Each point is reached from the start by the listed moves, each made 0, 1 or 2 times, or once backwards (-1), plus a little noise. Say if it took an odd or an even number of moves. Then give how often each move was made.

Moves:
(1): [ 1.47  0.88  2.18 -1.26]
(2): [ 0.49  2.02 -0.05  1.33]
Start: [ 2.33  0.96 -0.64  0.73]
Points:
[ 0.89  0.13 -2.84  1.90] => odd (-1, 0)
[ 2.91  2.95 -0.61  2.21] => odd (0, 1)
[ 1.38  2.05 -2.87  3.25] => even (-1, 1)

Moves:
(1): [ 0.99  0.04 -0.81 -0.73  0.25  1.23 -0.80 -0.25  1.21 -0.79 -0.41]
(2): [-0.61  1.53  0.66 -0.39 -0.51 -0.17 -0.83  0.03 -0.55  0.27  0.02]
(3): [ 1.51  0.41  1.15 -0.94  0.29 -0.89  0.27  1.24 -0.11  0.47  1.12]
(4): [ 1.13  0.41 -0.81  1.75  0.30 -0.67  0.07 -0.59 -0.13  0.81 -0.16]
(5): [ 0.08  0.93 -0.57  0.36  1.61  0.32 -0.10 -0.02  0.18  0.49  0.84]
(6): [-0.01 -0.95  1.56 -0.31  0.52  2.60 -0.60 -0.61 -0.15 -0.99  0.44]
(7): [ 0.51 -0.20 -0.90  0.25 -0.01  0.29  0.72 -0.52 -1.16  0.07  0.52]
(8): [ 0.01 -0.18 -0.44  0.87 -0.99  0.62  0.31  1.58  0.52  0.15 -0.15]
Start: [-0.16  0.08  0.35  1.14 -0.80  0.28  0.68 -0.02 -1.14  1.50 -1.60]
Points:
[ 0.62 -0.98  5.30 -0.88 -0.81  2.75  0.97 -2.34 -6.44  0.53  1.19] => odd (-1, 1, 1, 0, -1, 2, 2, -1)
[ 4.54  2.48 -1.53  3.80 -1.18  0.06  0.32  1.08 -1.32  3.33 -0.71] => odd (1, 1, 1, 2, 0, 0, 1, 1)
[-3.30  4.06 -0.45  4.95 -3.51 -3.41 -0.19  1.15 -1.57  4.29 -3.49] => even (-1, 2, -1, 1, 0, -1, -1, 1)
[ 0.56  0.37  7.82 -2.60 -3.89  4.90 -1.13  5.00 -1.80 -0.06  0.57] => even (0, 2, 2, -1, -1, 2, 0, 2)
[ 3.48 -0.83  0.56  0.25 -1.61  5.73 -0.79  3.15  1.93 -0.42 -1.21] => even (2, 0, 1, 0, 0, 1, 0, 2)
[ 0.39  0.09 -0.69  0.23  1.87  6.30 -0.06  0.80 -0.33  0.07  0.70] => odd (1, 0, 0, -1, 2, 1, 1, 1)
